Each row is a point. Each copy is the shape, with its points in the same order, turned, moved and blurred by noise. Is it also mirrored, or only turned?

Shape (8 x 2):
[[-13 -44]
 [ 35  15]
 [  1  16]
 [ -2  -9]
 [  2 -22]
 [-61 -36]
 [ 19  18]
 [-11 -30]]
Copy 1, 8 rows:
[[-47   7]
 [ 29  30]
 [ 17  -4]
 [-14   3]
 [-23  14]
 [-59 -33]
 [ 20  11]
 [-34   3]]
Copy 1 is: mirrored
Copy 2 (8 x 2):
[[ 48  18]
 [ 14 -48]
 [ -2 -19]
 [ 21  -6]
 [ 36  -6]
 [ 23  59]
 [  3 -34]
 [ 38  13]]
Copy 2 is: mirrored
Copy 3, 8 rows:
[[ 49  13]
 [-16 -32]
 [-18   8]
 [  6   6]
 [ 20  -4]
 [ 42  64]
 [-25  -2]
 [ 33  16]]
Copy 3 is: mirrored

Shape (9 x 4):
[[-33 -26  50  12]
 [-12  -8  13  31]
 [  2  30  42  36]
 [ 58   4   8 -44]
 [-29 -20  -7  20]
 [ 14 -18 -28 -27]
 [-13 -40 -22  -8]
 [-34  27  24 -35]
 [ -7  -3  16 -33]]
Copy 1:
[[-56 -29   0 -33]
 [-25 -13 -17  -2]
 [-54  26 -33  -6]
 [-30  46  55  46]
 [  0 -26 -11 -12]
 [ 16   5  38  22]
 [ 18 -28  31   2]
 [-14  42  21 -50]
 [-24  13  35 -16]]
Copy 1 is: only turned
Copy 2, 9 rows:
[[-22  33  49 -26]
 [-23  13  24   9]
 [  2   2  60  31]
 [ 42 -55   3 -27]
 [-26  30   0   2]
 [  8 -15 -30 -17]
 [-22   9 -26 -24]
 [ 44  40  21 -13]
 [ 27  10  13 -28]]
Copy 2 is: only turned
Copy 3:
[[ 24  48  -7  -4]
 [ -2  12  22  -5]
 [ -8   3   6 -51]
 [-53 -24 -52  20]
 [ 15   8  27  23]
 [-18 -22 -11  51]
 [  2   7   7  56]
 [ 40 -16 -41  -2]
 [  6  -4 -37  20]]
Copy 3 is: only turned

Shape (13 x 8):
[[-40  41 -13 -14 -12  -2 -17   9]
 [-39 -42 -23  36 -19 -37  37  25]
 [ 12  -7  29  35  17  30  36 -44]
 [-30 -25   7 -45   1  -6  14  18]
 [ -8 -37  17  37 -18 -20  -4   8]
 [  9  36  43  31 -21 -30 -37 -23]
 [ 50  21 -22 -42  29 -13  18 -17]
 [-10  36 -10 -22   2 -28  10 -30]
 [ 33 -45 -11  -8   5  -7 -29   9]
 [ -4   9  39  25 -40  31  45   7]
 [ 10   0  23 -22  24 -30 -14 -45]
 [  7 -21 -39  23 -14 -14 -33 -44]
 [ 35   5  22   5 -41  32 -34 -57]]
Copy 1:
[[ 46  -6  33 -18  21 -24  -4 -37]
 [ 60  44 -23 -28 -41  27  -3  10]
 [  1  -3 -10   9  14 -34  25  67]
 [  9   1   8 -19   5  31  32 -25]
 [  5  53 -19 -20  -4  -7  -5   5]
 [ -4  52  39  17  26 -53 -31   3]
 [ -7 -48  13  54  -8   3  -2 -13]
 [ 25 -11  55  23  -4 -14  -2  -9]
 [-29   3 -27  -7 -20   1 -25 -19]
 [ 29  34 -28  13  20 -42  55  14]
 [-33   1  50  16   1   1 -11  11]
 [-10   0   8 -21 -52 -43 -38  -2]
 [-51  16  10   0  -2 -87  12   0]]
Copy 1 is: only turned
Copy 2, 13 rows:
[[-37  -7 -21   0  14  11  40  13]
 [ 24 -23  23 -29  25  43 -28  63]
 [ 26  20 -33  50  13 -10 -57   6]
 [ 14 -25  11 -35  40  -2  11  -7]
 [ 16 -19  27   0   8  -6 -15  57]
 [-50 -16   6  43  -3 -45  -5  44]
 [-31  48  23 -11  26  -7 -19 -46]
 [-51  12 -15 -21  25   2 -11  -6]
 [ 22  36  43 -19  10 -31   5  20]
 [ 25 -37  -3  35 -20  16 -18   2]
 [-32  11   5   0  38 -53 -32  -7]
 [-11  46   0 -22 -10 -32 -19  53]
 [ -2  18 -13  22 -51 -68 -11  10]]
Copy 2 is: mirrored

Shape:
[[-27 -29   6 -36 -26  19 -19  24   1   5   1]
 [ 28  30 -13  -4 -46  25 -57 -40  12  17 -17]
 [-15 -19  12  23  12 -58  13  -1  -3  11 -22]
 [-29 -32  23 -31  34  28 -36   5  11  10  14]
 [ -1  18 -75  -3 -33  42 -47 -23  24  22 -12]
 [ -5   8 -29 -15 -11  23  -5 -46 -19  48 -14]
 [ -5 -21   8  43  10 -32 -28 -34 -34  -1   4]
 [-21 -19  39 -39 -14   1 -24  -1  11  23   0]
 [  9 -63   0 -22  -4 -42  43 -13  -1 -22  39]
 [ 21 -32  28  43  15 -21  23  13   1  15   9]
 [ 17  14 -46  26 -15 -39 -52 -52  22  50  -7]
 [ 14 -11  11 -22  23 -51  25  27 -25   4  48]
 [-44  22 -11  -1 -48  35 -42 -19   9  28  21]
 [-55   6  26 -47  -2  49 -10  -6  44   6  22]
 [ 15 -13  25  26  23 -44  12 -24  -5  -2   7]
 [  2 -10  16  -5  30 -56  28   5 -16 -35   1]]
Copy 1:
[[ -3 -16 -32  23  21  14   0 -13  18   4 -33]
 [-33   8  45  13  11  -3  15  21 -20 -56 -27]
 [ 32   7  -7  14 -53 -26 -22 -34 -34  21 -11]
 [ -5  33 -36  41  10   4 -30  12  33  13 -27]
 [-10  20  65  38  37  -1  44  -9  16 -38 -12]
 [ -5   1  17  33  13 -54   8  -3   6 -39   7]
 [ 36  -2  31   9 -31 -33 -43  20 -16  15 -26]
 [-19  -2 -41  37  -5   0 -21  -4  -3 -12 -38]
 [ 15 -36 -34  38 -40 -16  16  20 -22  69   9]
 [  1  -6   3  -1 -58  -4 -41 -13  -7  36  20]
 [-14  21  81  49 -35 -40  10  -8 -27 -23 -33]
 [-18  -8 -25  13 -11 -36 -21 -10 -34  84  -3]
 [-10 -12  31  58  48   9 -21 -10  -3 -38 -24]
 [-13  24 -48  71  40  33 -22  -1   3 -18   0]
 [ 13  10   0  11 -51 -26 -34  11 -39  30   4]
 [ 31  13 -30  -4 -28 -24 -14   0 -51  57  -4]]
Copy 1 is: mirrored
Copy 2, 16 rows:
[[ 12  16   9 -20  -8  40  11  26  11  38 -32]
 [-10  -5  -1  -2 -44 -27  53  27 -31  -3  21]
 [-34  26 -26 -18  41  -7 -24  18  45 -11 -13]
 [ 18  37 -30  16 -39  45 -12  18  28  35 -26]
 [ -4  34  10 -47 -69 -25  67   3 -11  13   7]
 [  2  23 -33 -53 -27  18  30  10  -8 -17  34]
 [-19  22 -18  20  19   7  20   3  51 -41   9]
 [-11   8 -16   4  -8  40 -11  40   3  30 -13]
 [  0  42   6   1  64  30 -32 -45   6  18  -1]
 [  6  22   2   6  27 -12 -49  19  52 -11  14]
 [-58  58 -13 -11 -19 -37  40  23 -10 -33  30]
 [ -6  34  10  -2  24  33 -67 -17   5 -32 -32]
 [-27  -1  19 -27 -64  30  36  19  12  15  17]
 [ -8  -4 -20 -12 -65  46 -13  -2  12  72 -12]
 [-20  16 -27  18  27 -12 -30  -5  32 -23  11]
 [-12  11 -27   0  42  -1 -40 -27  32 -17 -40]]
Copy 2 is: mirrored
Copy 3, 16 rows:
[[-17  19 -38   6 -19  26 -20  -8 -17  25 -20]
 [-35 -19  -5 -23  11  31  -4  52  56   9 -43]
 [ -6  -4  32  45  28 -25  -4   0 -24  11  11]
 [ 16  -4  -4  -6 -53  19 -32  -5 -31   3 -24]
 [-46   2 -19  -9 -11  56  28  37  48 -39 -29]
 [ -7   4   5   7 -15  17  11   1  69  -2  -9]
 [-10 -11  52   1  -3 -14  12  32 -10  34  20]
 [ -8  -8 -16  18 -20   8 -46  -6  -4  31 -31]
 [-35  27 -19  18 -22 -82 -10   1 -27  14  19]
 [-12 -15  19 -11  27 -35 -27 -14 -26   2  35]
 [-45 -55  26  32   4  12  17  54  45 -21  -3]
 [ -4 -28 -21  10  -6 -66  20 -31 -34  26   2]
 [-60  -6   7  -8 -25  57   1  -5  26  16 -40]
 [-23  17  -7  -6 -47  24 -45 -36  -8  -5 -73]
 [ -4 -15  38   5  14 -55  -8   8 -15  10   6]
 [  9   8  12  19  20 -68  13  -1 -42  17 -13]]
Copy 3 is: mirrored
Copy 4, 16 rows:
[[  6 -14 -23  28 -33  19  -3  10  -3 -42  -5]
 [-11   8   4  30  -2 -19 -41   1 -28  22  58]
 [ 24 -22  -7 -15  22   1  -8 -16  10  18 -58]
 [ 39  11 -52  32 -48 -13  -6  24  -2 -22 -25]
 [-39  29  -3  37 -20  -6 -18 -18 -74   6  23]
 [ -3   9 -19 -25   9 -15 -31  12 -55 -11  14]
 [-11  -3   1  -8   4 -39 -23  21  21  29 -49]
 [ 40 -29 -34  18 -24  -5 -18   7   5 -23   1]
 [ 22  -2  11 -40 -15 -35  44 -25  37 -41 -39]
 [ 28  25  -9 -21  12   1 -23 -25  44   3 -47]
 [ -5   2  21  13  13 -50 -53 -38 -57  36 -10]
 [ 60   2  35 -34 -34  -2   7   3  22 -13 -49]
 [-31 -11 -29  11 -58   6 -46  -2 -34   4  20]
 [ 29 -11 -77  13 -75   8   4  -4 -17 -12  18]
 [ 31   3  -6 -31  11 -29  -3  -6  33  26 -40]
 [ 44 -13   8 -24   2  -3  41   6  31  23 -50]]
Copy 4 is: mirrored

Shape (15 x 12):
[[-48  25 -17 -21 -63  27 -32  10 -18   3  -2  17]
 [-38  28  34  45 -56 -19  15  35 -45  22 -21  12]
 [  2 -24  49  32 -14  -7 -48  33 -39 -26  19  29]
 [ 25 -35  -9 -23   8  14 -17 -35 -42  14 -17  36]
 [ 14  36  -9  24 -57  -1  -1  -1  -6   1 -30   4]
 [ -9  32 -20 -13  14  26   4 -25 -25 -20 -23 -20]
 [-42 -17  10 -26  11 -41  14  -2  13 -52 -11 -10]
 [-10  19 -30  23  17 -26 -54  46  43 -12 -11 -42]
 [ 15  -2  17   9  19  -1 -28 -42 -34   4 -19  12]
 [  0  -1  49 -17 -36  21 -15 -41 -46  17 -38  -9]
 [ 12   0  -6  26 -16 -16  11  38 -24  10   9 -46]
 [ 30   9  29   9 -23   1 -13  29  37  22  19  35]
 [-24 -21 -37  28  -8   1 -49  20  37 -47  -9 -19]
 [ 13   0 -12   1 -14 -31 -33 -29 -21  -2  27 -29]
 [-42 -10  38 -18  -7  31  32 -23  44  31  25  16]]
Copy 1 (15 x 12):
[[ 13  10   8 -10 -12  -3   8  20 -22  34  26 -97]
 [ 42  41  36   1 -36  29   1  49 -48  26  19 -11]
 [ -3  55  14  35   4 -34 -17   4  -9  53  38   7]
 [-44  17  -3   3 -13  -2 -24  28  65  18  -4 -34]
 [ 19   2  -9 -10  11  50  19  39  -9  33  24 -29]
 [-34  12   9 -33  17  39   7 -11   4 -10  -7 -46]
 [  6  11  46  16  48 -27  35   4   3 -25 -29 -24]
 [-32 -28 -28  34  21  -3  54 -15 -63   7   3  -6]
 [-46  28   5 -24  -3   4   3  20  33  28  -4  -1]
 [-32  10  57 -38  -2  20 -11  48  24  41  24 -30]
 [ -3  -9   2  18  10  25 -32  22 -49  -5   6   4]
 [ 34 -29  -6  19 -11  -2   2  -8  10  66  12   4]
 [-16  -4 -29  27  33 -29  50  -6 -24 -15  42 -29]
 [-30   0 -19 -19  38 -17 -18  34 -17  23 -15 -13]
 [ 40 -43  44 -43 -28 -33   0 -18  26   6   0 -23]]
Copy 1 is: mirrored
Copy 2, 15 rows:
[[  8  16  25 -17   2  50   2  11 -46  59 -20  35]
 [ -7   4  10 -13 -11  73 -42  73 -19  17  20  -6]
 [  9  19 -51 -58  13  28   4  41 -15  40  40 -30]
 [-30 -27 -50 -24 -22   9  15 -26  -2  32 -17   8]
 [-17 -30   8 -12  14  49 -51   8 -37  14  15  26]
 [ 24 -31  -4 -10  -5  49   1 -41   0  -3   4  40]
 [ -8  15  28 -14  34  43  40 -30  19 -28  11 -16]
 [ 29 -15  47 -21  72   6 -34 -22  15  44  55  -5]
 [-18 -16 -43 -40 -12  36  -8 -18  25  27  21  20]
 [-41  10 -51  12 -18  62   0  -5  -8  23  23  44]
 [ 12 -29   7   3  17  -9 -14  40   4  -6  42  10]
 [-13  34  -2 -38   1 -14 -58  -4 -35  30  25 -21]
 [ 22  -8  10 -29  91  18 -13 -17   0  40  -4  -2]
 [-24 -17   2 -51  19   4   7   7  18  11  34  55]
 [  4  75  -8   3 -16   9 -29 -29   0  -5 -33  11]]
Copy 2 is: only turned

Shape, 15 rows:
[[ -8  -5 -55 -36 -24 -10  54 -49 -15 -31  39  19]
 [ -1  39  17  34   9 -19 -18   5  14  34 -26  28]
 [-28  50  14  29 -13   5  11   5 -12 -17 -51  40]
 [ 43  10 -23  -2  13   2   1   9  21  -6  22 -34]
 [-43  51   9  40 -39  -1  21  28 -17  24 -18   7]
 [ 33  18 -32  18   9  17 -25  18 -10 -25  23  10]
 [ 16   5  -4   4  39  38  -8  19 -10   6  24 -10]
 [  4  12 -11 -58 -50  -3   6 -45 -28 -32  31  10]
 [-10   6 -26 -14 -68  19  18 -27  23 -14   2  28]
 [  6  56  -5  49  -9  -6 -12   3 -23  -5 -24   0]
 [ -5 -22 -31  -7 -54  -3   2 -55  17 -17  77  27]
 [ 16  42  20  29 -17 -12  25  51 -23   3 -16  35]
 [  2  23 -38 -13  19 -12 -32  49   0 -24  18  -2]
 [ 32 -31 -22  18  27  -6 -39  33 -20  -8 -10 -21]
 [ 32  13 -57  -8   7  12 -27  17 -22  22   6   9]]
Copy 1, 15 rows:
[[ 19  14 -62  46  49  73  12 -40  20  -7  20  29]
 [ 24  13  38   4   4 -16   0   8   6   6 -37 -40]
 [  2  60  37  43   9   5  49   8   5 -10 -16 -18]
 [-13 -15 -34 -22  31  -7  -6  -4  25   2  15  -9]
 [-35  27  36  23  11  33  32 -16  24  -6 -43 -49]
 [-15 -12 -25  10  26 -14  27   3  -6  30  -5  17]
 [-22 -35 -14  10 -14 -21  19 -23  11  15  28 -10]
 [  6  33 -65  20  18  43  22 -55  -8 -38 -15  46]
 [-14  42  -6  43  39  28  -7 -27  33 -35 -14  50]
 [ -3  22  24  -5  39 -11  46  -1   7  11 -40 -33]
 [ -3   0 -34  44  66  45 -36 -51 -20 -15 -10  54]
 [-20  43  12  27 -16   7  25  -1  22  43 -37 -29]
 [-16 -34 -35  -1  -5  10  38  32   0  11 -13  11]
 [  0 -27  11 -50  -9  -3  25   3   1  29  24  15]
 [ 10 -36 -11   4  12  -3  34 -18  35  23 -20  28]]
Copy 1 is: only turned
Copy 2 (15 x 12):
[[-26 -21  20  12 -32 -13 -45  34   8 -12 -79   0]
 [-10  26  14   5  17 -16  21 -36  26  22  43 -19]
 [-26   7   7  31 -43 -24  32 -24  44  18  22 -44]
 [ 21  -7  57  17  18 -10  28  19 -22 -24  -1  23]
 [-17  12  18  45 -28 -11  -7 -27  12   2  45 -75]
 [-16   5  65  53   5  -8  27 -20  -2 -14  -9  24]
 [ 38 -22  64  38   1 -11   7 -31   3  -5  15  28]
 [-45 -59  39  15 -15  23 -10  24  -5  19 -61 -18]
 [-60 -48  -6  34   4 -11  -2  24   6 -17 -18 -22]
 [-18  36  42  43 -12 -15  33  -5   4  21  26 -32]
 [-35 -40   3  38  41  -3 -38  13 -22 -15 -75  -2]
 [-31   7  43   9 -33 -30  34 -60  -5  -9  22 -40]
 [ -5  11  73  26   1  28  20 -25  26 -38  -4   8]
 [  8  24  46  34 -14  32  32 -25 -21 -11  17  51]
 [-33   3  75  26  -1   3  -3  -7   3 -11  17  35]]
Copy 2 is: only turned

Shape, 18 rows:
[[-42  -4  32  11  19   5  34  36  13   8 -42 -34]
 [ 22  10  -8   8   3 -13 -36   8  22  32  -3  39]
 [-24  10  -1  -6  -8 -14 -14  22  11  -8  19  53]
 [  3   9  17   3  29 -17  56 -12   1   4 -42 -28]
 [ 11 -12  -5  -8 -17  23 -39  26  15  19  30  21]
 [-21  14  24 -41  39  23  34 -29   3 -32 -25  11]
 [ 23 -20 -11  17   6 -37 -47   7 -32   5 -13  -8]
 [-24  15   1  11  32  34 -11 -35  17 -18  -1  14]
 [-13   6  40   4  39 -44  16  19 -27  70  -8 -59]
 [-46   5 -20  -9 -22  -4 -17  11  35  31  24  25]
 [  7  48  37   2  40  32  27 -17 -30   3 -47 -11]
 [-13  17 -12   8  18 -31  10  24 -52  52 -54 -46]
 [ 17  23  21 -14  11  -8  33  30 -45  23 -31 -45]
 [ -6   4 -52  -3   4 -24 -25  52  43  35  25  -5]
 [-26 -24 -50  12  17 -16   8  54   3  44  39   7]
 [ 28  33   5  48   4 -40  18  27 -51  30  -9 -50]
 [ 12   4 -26  15 -20 -31 -10 -11 -20  25   2 -38]
 [-20  42  15 -17  36  -1 -33 -12  19 -22   1  -4]]
Copy 1, 18 rows:
[[ -5  23  68  49 -11  28   4  11  15  20 -22  -7]
 [-20   7 -20  -8  56  -3 -25   4  -1  29  18   1]
 [ 10  -9  23 -21  30 -15 -34  -4  36  32  32 -13]
 [ 15   8  30  71   9 -19  15  11   5  10 -50  12]
 [-26  -6   2 -48  27  -8 -12   6 -15  31  16 -27]
 [ 48  -6  50  44   5 -29 -37 -36 -28  34 -19 -10]
 [-26  32 -40  -3  -6 -13   5  -3  25  41  -4  21]
 [ 50  20  11  11  18  -2 -11 -17 -31  17  17  -9]
 [-38  78  28  56  10 -23  17  39  19  50 -43 -13]
 [  4   2  14  -3  43   3 -28   6  15   3  31 -64]
 [  5  19  42  66   8 -29  18 -22 -44  53   2  27]
 [-61  56   5  68   3 -13  28 -17  28  23 -24  -2]
 [-44  17  41  49 -13 -46  21  -4  -2  31 -31  14]
 [-41  34  -1 -21  52   7 -28  10  24 -29  -2 -30]
 [ -9  33   7 -33  52  -1   8  -7  45  -4 -26 -52]
 [-43  45   9  41   3 -54  52  20  33  15  -4  28]
 [-23  19 -32  26   0 -31  11  22  17  -3  -1 -12]
 [ 20  38  20  15  12 -18 -53  -7 -28  12  19   2]]
Copy 1 is: mirrored
Copy 2, 18 rows:
[[ 77 -19 -16   2   5 -21 -47  -9  33 -26  13 -17]
 [  8   8   2 -17   9  22  16 -42 -45  -1  16  14]
 [  2  19  24 -27  -3  19  16 -52   1 -13  30 -30]
 [ 49 -14  -6 -11  29 -36 -50   7  17  26  -4   9]
 [ -6  30 -21   2 -19  28  27 -24 -18 -21   5 -16]
 [ 10 -21  29  26  12 -18 -23   7  50  28  41  -6]
 [ 39  14  13 -25 -28  -7  -8   5 -74  19  -8 -23]
 [-16 -42  20   8 -28  -7  -2 -17   9  10  19   8]
 [ 54 -18 -62 -18  18  -5 -78 -25 -28  11 -14 -54]
 [ 11   2  -1   1   0  17  36 -68   8 -19 -10 -29]
 [ -1 -20  20  21  18 -25 -84   9  -2  -6  21   7]
 [ 75   3   0   9  13 -37 -73 -24 -44   2 -36 -28]
 [ 36  32 -17   9  32 -31 -77   8  -6   3 -13 -26]
 [ 37  30 -43  -7 -18  -9  34 -79 -35   0  -5  -9]
 [ 50  26 -30 -16 -45  21  -2 -75   4   9 -25 -23]
 [ 30  15 -24 -45  -5 -57 -73 -21 -47   0 -39 -11]
 [ 23   0  -9 -11   4 -27 -12 -19 -41  14 -50 -21]
 [-11 -28   2  13   0 -37  -5 -24 -19   1  55 -34]]
Copy 2 is: mirrored
Copy 3:
[[ -3 -51  46  -9  40   5 -24   5 -28  10  24  26]
 [  8  24  -5 -50   3  -1 -13  -9  51  22  -9   1]
 [ -1  -7 -44 -19   9  26 -19  -2  19  22  -5 -21]
 [ 14 -19  54  -7  39 -20   1   2 -29 -19 -23  14]
 [-17  10 -20 -20 -19   3  -7 -14  30  65   4   6]
 [  2 -15  44  17  17  -1 -27  29 -29  11 -32 -49]
 [  1  13   7  10 -20  -3   4 -12  57 -17   6  37]
 [-13  25  25 -18 -11   9 -27  24 -19   5   8 -38]
 [ -8 -59  66 -29  29  -2  60   1  27 -11  16  34]
 [ 26  -7 -27 -46  -5  35   2   3   3  50  18  -8]
 [-28 -32  63 -25   0 -42 -25  30 -14 -21 -30 -16]
 [ 30 -63  43 -19  -3 -39  18   6  23 -31  20  43]
 [-10 -60  39  -2  12 -47  18  13   4  -5 -21  38]
 [ 28  12 -34 -33  26 -10  21   8  31  52  43  24]
 [ 21 -16 -33 -20  18 -13  35 -35  14  32  58  -1]
 [-24 -32  13 -28   6 -43  41  -2  12 -46  -1  64]
 [ 19   5   7 -18 -27  -8  38   3  11  -6  -3  49]
 [-16   9  18 -13   9  16 -12  65  16   6   0 -21]]
Copy 3 is: mirrored
Copy 4:
[[  5  11   0 -20  20 -16  43  -6  31   7 -13  73]
 [-11 -31 -16 -43   9   4 -15  -4  -5   5  26 -31]
 [ 22 -11 -26 -32  -8  18 -38 -33  26  13  18   0]
 [-24   8  17 -22 -13  16  43  -4   5 -36 -12  60]
 [  4 -11 -17   9  13 -13 -26 -12   5  30  34 -29]
 [ 16  58  19 -21  15  26   2 -33   2 -46  11  38]
 [-33   6 -37 -29 -35 -16  30 -10   3  14   1 -35]
 [ 24  24   0 -22  29  36   8 -37 -28  -3 -10   0]
 [-94 -10 -35 -20  17 -25  39 -12  14 -10 -11  56]
 [ 17 -26 -37 -10  23   0 -53  -8   9  11 -15   2]
 [-42  45  48 -38  30  32  33 -16   9  -8  -3  30]
 [-73  21 -16 -45  -9 -18  29  30  19  21 -36  39]
 [-70  29  13  -6  -8  -1  29   7  41   7   5  48]
 [  1 -39 -69  -2  14   1 -16  38   9  22  16   0]
 [ -7 -26 -62  -5 -16  -9 -33  15 -18  45  19  40]
 [-86 -19  -8 -11 -35  22  48   7  22  30 -17  22]
 [-43 -13 -26   7 -30   0   9  11   0  -1 -35 -13]
 [ -4  27 -29 -22  42  39  14 -24  22 -17   9  -9]]
Copy 4 is: only turned
